Every row gives one point. Each copy is the shape, with its points in the same order, stretched, turned, moved and blurred by noise. Say if it was mirrored as well.
In the rows, 128 means zero.

Shape, 8 rows:
[[ 56 110 174]
 [110 155 122]
 [163  91  98]
 [104 144 134]
 [115 188 141]
 [204  89 110]
 [ 74 135 125]
 [166 125  96]]
Copy 1:
[[ 91 120 196]
 [140 138 116]
 [160  68  83]
 [132 131 132]
 [160 166 124]
 [200  53  70]
 [ 99 135 140]
 [175  96  72]]
Copy 1 is: only turned
Copy 2 (8 x 3):
[[ 65 168 154]
 [136 156 118]
 [129  72 111]
 [121 153 127]
 [156 178 136]
 [145  46 134]
 [102 164 112]
 [153  94 111]]
Copy 2 is: only turned

Shape:
[[139 131  93 103]
 [118 138 160  76]
 [115  59 163 134]
 [109 145 177  90]
 [100 155  94  87]
 [132  61 128 134]
 [175  75  90 118]
 [179 152  98 144]]
Copy 1 (8 x 4):
[[129 153 127  98]
 [112  82 111 111]
 [105 113 202 147]
 [110  69 111 134]
 [102 139  89  94]
 [115 132 207 118]
 [157 153 189  89]
 [189 165 124 116]]
Copy 1 is: mirrored
Copy 2 (8 x 4):
[[130 104  99 113]
 [ 76 139 157  93]
 [ 91  75 198 158]
 [ 67 153 169 121]
 [ 91 140  75 115]
 [120  63 164 155]
 [158  33 126 114]
 [198 118 114 122]]
Copy 2 is: only turned
Copy 3 (8 x 4):
[[174 145  88 123]
 [115 116 113  73]
 [108  56 114 156]
 [ 93 119 128  81]
 [136 172  70  99]
 [148  71 101 165]
 [209  94  98 151]
 [190 167 148 139]]
Copy 3 is: only turned
Copy 4 (8 x 4):
[[142 134  76 112]
 [135 157 133  89]
 [118  74 135  69]
 [124 157 173  99]
 [103 168  95 129]
 [130  74  99  72]
 [163  84  62  83]
 [185 104 106 147]]
Copy 4 is: only turned

Shape (12 x 8):
[[ 91 109 134 162 157 150  88  76]
 [142 108 172 136 112 183 177 170]
 [ 82 116 120  93 162 134  99 142]
 [141 123 118 100 169 127  71  94]
 [159  74 112 152  88  98 170 130]
 [129 127 124 113 198 153  90 126]
 [157 152 104 157  92 114 173 128]
 [147 114 220 117 127 135 164 141]
 [127 113 118 111 173 106 111 113]
 [148 126  95 130  37 105 149 103]
 [147 146  95 171  51  57 143 165]
 [ 92 127 120  90 208 113 122  75]]
Copy 1 (12 x 8):
[[103 139  89 179 142 131 100  45]
 [ 91 160 154  94  90 233 129 131]
 [ 64 107 160 163 159 120 121 101]
 [125 119 119 126 182 111  96  91]
 [190 129 109 106 100 159 175 146]
 [ 80 130 126 143 193 141  99  90]
 [151 170  98 115  87 137 122 185]
 [121 164 179  80 114 188 120  89]
 [118 135 125 130 171 116 128 102]
 [191 115 108 111  63 120 124 166]
 [206 148 149 149  98  99 141 209]
 [ 71 143  92 124 165  85 138  64]]
Copy 1 is: only turned
Copy 2, 12 rows:
[[122 149 137 153 204 100 162  96]
 [132  85 140 149 134 186 119 174]
 [117 121 133  74 179 156 103  95]
 [143 140 175 108 155 108 122  52]
 [196 116 125 130 143 121 137 170]
 [128 147 182 115 161 152  98  71]
 [162 160 113 140 109 131 157 159]
 [ 93  99 178 133 115 138  89 169]
 [143 148 168  87 172 124  96  92]
 [163 118  95 123  97 103 192 137]
 [183 141  41 138  77  99 114 154]
 [105 180 195  65 213 119 128  84]]
Copy 2 is: only turned
Copy 3 (12 x 8):
[[101 156 144 155 122 127 104  63]
 [150 102 177 100 133 181 168 183]
 [ 66 120 154 118 117 119  88 101]
 [ 78 118 118 126 153 136  34  84]
 [192  71 127 123 149  87 173 131]
 [ 65 150 130 120 163 138  64 121]
 [162  77  78 143 118 134 169 158]
 [166  96 204 129 115 158 102 169]
 [ 91 122 136 138 144 103  70 108]
 [176  21  82 139 107 122 159  99]
 [199  57  55 104  70  98 170 140]
 [ 51 126 151 178 155  86  56 106]]
Copy 3 is: mirrored
Copy 4 (12 x 8):
[[ 83  87 146 146 149 125 128  59]
 [174 150 204 125 130 181 155 151]
 [ 75 117 134 100 181 139 102 108]
 [106  85 135  82 174  84 110  93]
 [196 126 121 128 110 158  91 130]
 [102 112 181 104 198  83 105 105]
 [159 151 134 146  90  99 110 156]
 [164 128 215  73 101 176 149 104]
 [128 119 130  89 162 104  85  96]
 [161 116  70 131  74 123 129 171]
 [141 122 115 150  67 120  61 195]
 [ 97 128 133  61 169  82 105  43]]
Copy 4 is: mirrored

Shape (17 x 11):
[[182 105 101 164 135 156 151 128 184  98 186]
 [139  61 104 150 124 138  75 116 151 151 147]
 [114  89 135 102  96  71 104 120 148 160 131]
 [ 99 109 185  56 131  93 112 143 121 124  90]
 [147 123 171 120 140  87 130 114 105 165  97]
 [126 193 119 162 101 111 173 212 124 111 108]
 [139 116 108 188 119 137  88 128 196 119 155]
 [114 129 119 122 118 119 153  98 129 165 146]
 [165 152 149 180 122 166 127 111 181 106 161]
 [ 75 127 153  90 176 110 116 130 125 146 114]
 [143 180 105 161 121 109 183 144  85  71  92]
 [140 138  48 139 133 121 120 123 167 144 105]
 [111 170 100 184 100 161 182 157  99  86 113]
 [109 201 118 128 112  91 160 121  88  78 118]
 [162 136 147 159  85 212 125 134 205  97 127]
 [106 121 168  90 162  80  88  78  89 161 131]
 [ 98  95 140 144 142  83 141  91 152 138 104]]
Copy 1:
[[192 182 176 104 120  72 123 168 114 153 139]
 [124 183 131  71 154  71 107 156  72 106 141]
 [109 152 144  52 148 136 162 170  91  84 131]
 [ 93 165 140  49 127 183 170 119 137 116 144]
 [100 128 117 110  96 142 189 127  98 100 138]
 [150 142 169 166 102 184 144 176 210  71 129]
 [180 156 152  87 147  88  96 166  84  84 156]
 [134 128 162 113 145 120 144 137 105 121  91]
 [193 149 155 113 106 110 106 143  84 140 147]
 [120 156 162  86 169 144 154  87 126  89 129]
 [152  78 124 172 116 156 184 154 214 134 133]
 [174 129 116 108 145  71 135 143 137  71  92]
 [139  97 160 173 133 152 102 156 203 138 119]
 [173  85 135 150 156 194 192 144 194 138 122]
 [180 176 143  79  76 121  46 145 102 151 130]
 [116 145 125  96 169 147 205 102  74 113 133]
 [107  80 158  72 149 106 156 125 107  95 151]]
Copy 1 is: mirrored
Copy 2, 17 rows:
[[107  80 125 109 121  97 109  71  93 126 192]
 [ 88  70  49 132 161 141 120 124 128 174 156]
 [107 111 104 107 191 109 127 145 162 121 115]
 [133 162 161 118 154 119 103 186 121 105  76]
 [163 135 113  98 156 154 115 126 127 110  79]
 [172 154 210  93  60 121  78 100 168  98 143]
 [124  80  96 118 155 134  96 112 129 154 215]
 [136 111 123 139 142 141 161  94 132 106 119]
 [166 103 131 100 129 115 113 103  99 150 189]
 [139 134 134 171 141 152 109 173 120  90 102]
 [163 214 171 130  95 152  96  60 156  97 107]
 [ 93 119 100 139 119 185 135  82 135  91 160]
 [145 173 173 150  82 152 121  57 150 147 147]
 [187 249 174 139 123 135 133 104 156  80 108]
 [109 109 165  89 107 109 124 109  91 165 206]
 [179 159  76 150 186 157 140 167 123 112  69]
 [124 126 110 133 209 159 117 112 123 122 124]]
Copy 2 is: only turned
